Each row is a point. Each copy is the shape, with its points in the same order, turned, moved and blurred by noise. Some copies are also mirrored. Which?
(in the rows, 128 means zero)

Shape (7 x 2):
[[ 86 170]
 [154  97]
 [160 135]
 [ 55 109]
 [140 119]
 [136 130]
 [159 126]]
Copy 1, 7 rows:
[[177 120]
 [ 90 108]
 [105 139]
 [163  54]
 [105 115]
 [114 126]
 [ 99 136]]
Copy 1 is: mirrored
Copy 2:
[[142  68]
 [140 169]
 [170 140]
 [ 72  88]
 [136 142]
 [145 133]
 [155 153]]
Copy 2 is: mirrored
Copy 3 (7 x 2):
[[ 64 161]
 [159 130]
 [145 168]
 [ 65  91]
 [137 142]
 [125 150]
 [149 158]]
Copy 3 is: only turned

Shape:
[[ 81 139 101]
 [133 136 123]
 [154 164 184]
 [147 183 128]
 [142 177 155]
 [ 97 128  75]
 [116  87 133]]
Copy 1 (7 x 3):
[[ 90  96 173]
 [117 129 133]
 [106 195 114]
 [136 164 163]
 [115 185 136]
 [122  74 168]
 [105  90  99]]
Copy 1 is: mirrored
Copy 2 (7 x 3):
[[ 95 158 123]
 [138 128 134]
 [143  73 177]
 [146 132 182]
 [136 106 182]
 [115 176 109]
 [124 108  85]]
Copy 2 is: only turned

Shape (12 x 6):
[[151  60 189 139 192 111]
 [147 133 158 190 125 172]
 [133  86 125  92 148 154]
 [155 147 117 161 103 163]
 [ 80  99 136  84 148 117]
 [155 176 123 171 137 145]
 [114  80 165 136 157  77]
 [134 138 162  94 130 142]
 [146 167 105 149 141 154]
 [115  72 136  97 150  95]
 [180 157 136 174  97 139]
 [169 125 145 131 134 132]]
Copy 1:
[[143 107 171 206 188 142]
 [147 202 151 124 169 166]
 [141  86 144 111 155 137]
 [139 186 117  98 137 146]
 [116  83 193 118 121 125]
 [104 200 128 112 150 121]
 [123 113 187 191 128 136]
 [154 130 167 109 147  94]
 [100 174 125  97 148 125]
 [125  74 165 159 123 133]
 [148 207 110 126 132 130]
 [144 145 126 140 150 116]]
Copy 1 is: only turned
Copy 2 (12 x 6):
[[112 124 226 143 152 176]
 [120 188 129 154  95 179]
 [129  84 143 112 114 151]
 [113 158 105 152  72 139]
 [142  85 130 113 173 127]
 [ 82 187 112 135  99 129]
 [122 114 187 165 177 132]
 [147 140 142 100 118 120]
 [ 84 159 100 125  95 130]
 [127  79 169 142 158 126]
 [110 185 130 166  65 121]
 [116 144 162 132  97 131]]
Copy 2 is: mirrored
Copy 3 (12 x 6):
[[182 112 221 176 144 129]
 [107 160 149 168 138 180]
 [182  85 143 121 147 168]
 [111 145 103 151 106 180]
 [164  81 155  91 148 115]
 [130 179  99 168 123 144]
 [152  95 194 148 125  95]
 [165 142 145  97 117 161]
 [141 157  91 150 131 153]
 [173  67 166 122 123 114]
 [113 167 125 169  78 171]
 [160 138 143 149 102 156]]
Copy 3 is: only turned
